Each row of a before or after table is a point. One or more steps were done to the points. Then noise was added and the rows were shuffled. The steps act on how far a point lies along the listed directions, d1 being the first. Write out the steps. A step turns or swaps two directions, mirrors them in a line or flattens them onto one, adds a multiple of one to another, or multiplies one. Angles are multiples of 10 degrees, from the lower direction toward the higher: turns from -170 to 170, lines from 10 to 170 but not 90. Use the fewest steps. Two steps may share a direction if one is a turn and the other turns, adds or multiplies; they go together, in the order done. Otherwise the lowest direction goes first.

Directions:
(1): [25 53]
(2): [ 53 -25]
Before (13 x 2):
[[ 14 -30]
 [ 14 -28]
 [ 16 -25]
 [ -5  -9]
 [-36  37]
 [ 25 -25]
 [ 24 -60]
 [-18  40]
 [-13 -40]
 [ 17  16]
 [ 15 -14]
 [ -6 -43]
 [-31  28]]
After:
[[ 35 -20]
 [-26  22]
 [ -5  42]
 [-29  17]
 [  3   8]
 [ -6  43]
 [-18  25]
 [ 25 -29]
 [-33  13]
 [-10 -22]
 [-18   5]
 [-47  47]
 [ 47 -23]]
Steps: turn d1 and d2 by 160 degrees

Directions:
(1): [-45  19  44 -47]
(2): [-23  51  14  57]
(3): [ 30  60 -31 -33]
(4): [55  4 59  4]
Before:
[[ 12 -14  14  11]
 [ 32  -1 -17 -19]
 [  0  -9 -26  16]
 [-19  -7  -4 -27]
 [ 15  20 -19   0]
 [ 11 -12 -15  -6]
 [  1 -12  15  -9]
 [-24  11   0  14]
 [ -1 -19  -6  36]
 [ -2   0  13  30]
 [  1   8   3  10]
 [  7 -17  12 -11]
 [ -8 -36   9  22]
 [ 23  17  12  25]]
After (14 x 4):
[[  1 -30  13   7]
 [ 27  20  -5  -3]
 [  8  -5  -6 -11]
 [ 20  22  13  29]
 [  5 -13  11  16]
 [ 10 -31   2 -14]
 [  3  42   0  12]
 [ -6  -7   1  -3]
 [-25   8   1   8]
 [ 17 -24  10   2]
 [  5 -57  10 -15]
 [  8 -21   3 -10]
 [  0   9   5   9]
 [-18  -8 -14 -23]]
Steps: flatten d1 and d4 onto the line at 120 degrees; add 1 times d3 to d2

Directions:
(1): [-15  34 -21 -41 -11  10 -30 -31]
(2): [  7  37  -6  -2  15 -25 -22  53]
(3): [ 43  21  12  16  16  50 -11  -4]
(4): [-14  -7 -60  38  10  12 -10   0]
(5): [ 47 -23 -34 -36   5  -9  15   5]
(6): [-16  21 -12 -12 -24  32  47  28]
Before, 9 rows:
[[ -1  17  57  10  -3  20  36   7]
 [ 51  54 -19   1  10  47 -51 -23]
 [ -1 -18 -25  -5 -13  35  44 -33]
 [ 11  -8 -21  11  12  -6  24  25]
 [  3   1 -35 -25 -16  16   9   2]
 [ 32 -18  10  16 -16  36  19 -28]
 [ 26   4 -28   8  15  28  30  30]
 [ 25  12  -5 -22 -13   8  -7  26]
 [-13   7  -1  15   7   5   8  37]]
After, 9 rows:
[[-27  12 -10   1  -1  -3   6  30]
 [-33  30  37 -22 -19   5  30  -5]
 [  6  -1  -8 -14 -36  34  22 -34]
 [ -2   0 -30  -3   4  -7  27  21]
 [ 27  60 -32 -22   0  33 -58 -31]
 [ 13   8 -10 -31 -15 -10 -17  16]
 [-16 -27 -29 -18 -14   3  25 -48]
 [-11  16 -51 -28  -5   7  21  14]
 [ -1 -17 -33 -21  -7 -16 -13 -11]]
Steps: turn d3 and d6 by 60 degrees; turn d1 and d6 by -60 degrees

Directions:
(1): [-23  47  17  -2 -30 -26   1  -3 -17]
(2): [-20   3  18 -16  12  29 -46  22 -17]
(3): [ 32  39 -14 -15  39   1  10  11 -15]
(4): [ 31  18 -12  -9 -40  25 -14  11  29]
(5): [  2  21   8  60  13  16 -13 -12   9]
(6): [-5  2 36  0 -1 32 46 21  4]
Before:
[[-14 -13  10  20  -4  15 -18  -8  13]
 [  2  54  -5 -26 -10 -19  -9  -1 -23]
 [  7 -23 -13  12  13  21 -18   2  28]
 [-12 -19   7  36  11  20 -19 -16  -5]
 [  8  36  -6  31 -17 -41 -52 -18  16]
 [ -7  18  -5 -27 -26 -15 -13   0  -1]
 [  7  37   2 -21 -22  -7  18   1  10]
 [ -1 -16 -11  18   4 -14 -10 -22   7]]
After:
[[-16 -13  21  16  -6  24  -4  -1  13]
 [  5  47  24  57 -13 -12 -25  -9  23]
 [  7 -22  -5  15  13  30  -7   7  29]
 [  3  59  -4  -9  -7 -16 -14  -5 -21]
 [ -5  24  -8  -7 -21 -15 -25  -7   1]
 [ -2 -11  -1  28   6  -4  -2 -19  10]
 [-14 -19  24  30   8  34   4  -5  -4]
 [  8  34  -9 -28 -23 -17   7  -4   8]]
Steps: add 0.3 times d2 to d5; turn d5 and d6 by 50 degrees
